Each row is a point. Two turns around zero, p and q, are shown by what they do to some points. Where does a point land after both, in the order given? Backwards means that the second turn is done in reverse. Each puzzle has new turns, and all numbers are rounded.

Turn p:
[-16  -7] => [-2 17]
[20 22] => [ 15 -26]
[26 10] => [  2 -28]
[ 0 11] => [10 -3]
[-30 -35] => [-24  39]
Turn q:
[-33  18] => [ -9 -36]
[ 37 -20] => [10 41]
[-11  22] => [-19 -16]
[-4 -3] => [ 4 -3]
[ 11 -17] => [14 15]
Where do these land?
q, then p: [  9 -21] => [  8 -21]
p, then q: [-6 -8] => [-6 -8]
p, then q: [ 6 48] => [ 9 48]
p, then q: [ -8 -19] => [ -9 -18]

Turn p:
[  6 -30 -14] => [-32 -11  -1]
[  1 -15 -20] => [-25   4  -2]
[-29  33  33] => [47  9 27]
[ 41 -13   2] => [ -9 -25 -34]
[-2 33  6] => [28 17 -5]
[-16  -9  -7] => [-11   5  15]
Turn q:
[-17  -6  12] => [ -7  -5 -20]
[48  8 31] => [-42  14  37]
[-12  20   1] => [  6  19 -12]
[-14 -16 -44] => [ 43 -23  -1]
[-5 -6 -1] => [ 1 -6 -5]
Where do these land?
q, then p: [-6 27 14] => [15 27 -4]
p, then q: [-14 -27 -15] => [ -7   0 -33]
p, then q: [-22   4 -40] => [  5  38 -25]
q, then p: [18 13  6] => [21  2  9]
p, then q backwards: [ 24 -17  34] => [-12 -41 -14]

Turn p:
[-14 -20   3] => [ -1 -24   4]
[-13  -3 -30] => [-29  -3  16]
[-14  46   9] => [21 33 30]
[ 38 -43  17] => [  3 -24 -55]
[-2 37 13] => [22 29 14]
[  5 -16 -11] => [-15 -10  -9]
Turn q:
[ 10 -31  25] => [  0 -39 -13]
[-17  43 -17] => [-14  45  14]
[ 10  22 -19] => [ 6 19 23]
[20 28 16] => [-22  -4  31]
[-22 -41  14] => [  5 -21 -44]
[ -1 -20 -18] => [ 25  -1 -11]
Where do these land?
q, then p: [-19  -6  14] => [-19  -4  15]
q, then p: [-12  15  19] => [ 1 -7 26]
q, then p: [ 43 -21  14] => [  8 -37 -33]
p, then q backwards: [-12  11 -48] => [ 0 45 24]

Turn p:
[ 20 -22  15   7] => [ 14 -21  -6 -22]
[  3  31 -23  30] => [ 14  11 -22  40]
[-37 -25   2 -20] => [-37 -13  28  -6]
[  8   3 -14  24] => [  8  -9 -20  17]
[  5  13  14 -20] => [  6  21  12 -14]
[-11  15  13 -16] => [ 0 18 21 -2]
[ 11 -16  -8  -7] => [ -8  -6 -13 -15]
Turn q:
[  0 -15   1  14] => [-17 -11   2  -4]
[-36  -2  25 -11] => [-14  19 -34  20]
[ 8 -1 23 -2] => [  1   0 -19 -16]
[ -4  21 -22  -1] => [11 15 22 10]
[ 25  -6 -48  -9] => [ 24 -28  40  10]
[ 8  3 20  9] => [ -5   4 -10 -20]
Where do these land?
p, then q backwards: [ 18  11 -17  16] => [-11  -1  16 -25]
q, then p backwards: [ 15 -20  18  -9] => [ 18 -23  -6  11]
q, then p backwards: [-37   8 -13  31] => [-37  16 -17 -25]
p, then q: [ 12   7  25 -14] => [ 26   2 -14 -12]
q, then p: [ -9  -5 -13 -24] => [ 15 -17 -17   6]

Turn p:
[  0   8 -17  32  10  -1] => [-20 -15  14  -7  25   1]
[ 28  12   6   7  19 -28] => [-12  33  23   3  16 -11]
[  7  17  17 -10   3  11] => [  3  18 -16   8   6  12]
[-18 -11  -3   4   2  18] => [  8 -20 -13 -12   2   1]
[ 12  16  -3  -3 -20  16] => [-7  1 -3 12 -6 29]
[-25 -10   4 -23  -9 -26] => [ 11  -5  -5  17 -24 -32]
[  6 -21 -18  -2   4   4] => [ 14 -10  17 -15  -5   3]
[ 3 -3 -3 -2  9 -1] => [ 6  2  5 -3  5 -2]
[-14  -7  16  -3 -17   8] => [ -3  -5 -22  -2 -18   0]
Turn q:
[ 16 -11 -15  -5 -12 -19] => [ 25  11 -10 -13   1 -10]
[-14  30   4  13  -2  13] => [-27 -17  10  -5 -17  -3]
[-26 -21   2  -4   7   6] => [-15   1 -13   5  26  13]
[ 10 -13  14 -12 -13   6] => [  9   2  -4  21   8 -15]
[  7   7   2 -21  10  -9] => [ 1 25  8  4 -6  0]
[-11  14  12  27  16 -13] => [-11 -12  -8  -3 -24  26]
[ 17  -7 -20   2  -6  16] => [ 17 -10  16 -10  14 -11]
Where do these land?
q, then p backwards: [ 5 12 -1 13 -2 14] => [ -5 -10 -17   6  -8  -5]
p, then q: [ -3   6  -7 -30  12   4] => [ 25 -12  14   1 -15   2]
p, then q: [  3  13  -3  11   7 -32] => [-14   1 -19   2 -20  20]
p, then q: [-10  -8   9  17 -48  -1] => [-18 -12 -30 -13  27 -24]
p, then q: [ 2 -3 -3 13  2 11] => [-5  7  5  5 13  2]
p, then q: [ 16 -19   7 -36  10   8] => [ 19   1  23   6 -22 -27]
q, then p: [ -5   0 -13   5  12 -10] => [15  1 -7  6 -1 12]
p, then q: [-9  2 11  7  7  5] => [  0  10   3 -13   5   6]

Turn p:
[-15  -8   6 -12  34  15] => [18 13 -9 14 25 21]
[  8 -30  -5 -18  22 -23] => [ -5   1 -17  13 -15  40]
[ 17  -3   0 -27  -8 -40] => [ -9   9 -20 -13 -42  15]
[ 13   7 -14 -14  17  -9] => [-15  19  -7  -9   0  17]
[ 32 -18  -1 -10 -23   6] => [  1 -11  28 -15 -25  16]
[-27  24   2  -2 -18  28] => [ 22  -5   1 -21  25 -29]
[ 6 -5  5 14 13 21] => [ 3  3 20 15 16  3]
[-16  22  28  38   2 -19] => [ -5   8 -10  33  -4 -45]
[-18  12 -21  33 -40  20] => [-11 -38  15 -17  20 -39]
Turn q:
[ -5  37   1  18 -33  11] => [ 11 -41   4 -12 -20 -24]
[ 37 -33 -22   6  19  -3] => [-26  34  12   4 -21  30]
[-22   7   0  19 -22  27] => [  1 -36 -11 -27  -1   1]
[ 10 -29 -27   5   9 -25] => [-18  17  -9  27 -15  28]
[-18  24  17  11  10   2] => [ 16  -2 -19 -13   3 -25]
[-20  10  18 -30   3  -3] => [ 21  -1   2   8  33 -12]
[ -7  -6  48 -26   4 -18] => [ -8  13   3  13  45 -30]
[ 0 15 -4  5 -5 20] => [ 11 -11   6 -18  -8  -1]
[ 24 -25 -31  -8  15 -11] => [ -9  26  10  18 -16  33]
Where do these land?
q, then p backwards: [ 41 -28 -32   7  11  20] => [ 57 -10 -10 -22  10  -8]
p, then q: [-28  29  -5   0 -18  19] => [ 7 34  4 33  3  2]
p, then q backwards: [ -3  36   7  13 -31   5] => [14 29 36 11 -1  5]
p, then q: [  7  -5  11 -11  36 -17] => [ 17 -17  -2 -24 -27  -3]
p, then q backwards: [-14  14  -9  15 -10  13] => [ -6   6  27  -4 -10   4]
q, then p backwards: [ 13 -36  18  -3  22   4] => [ 17  25 -22  -3  30   2]
p, then q: [ -3 -17  20 -38  10 -31] => [  4 -30  30 -11 -31  17]
p, then q backwards: [-13   6 -10  17 -18 -13] => [ -6   6  17  19 -18  -6]
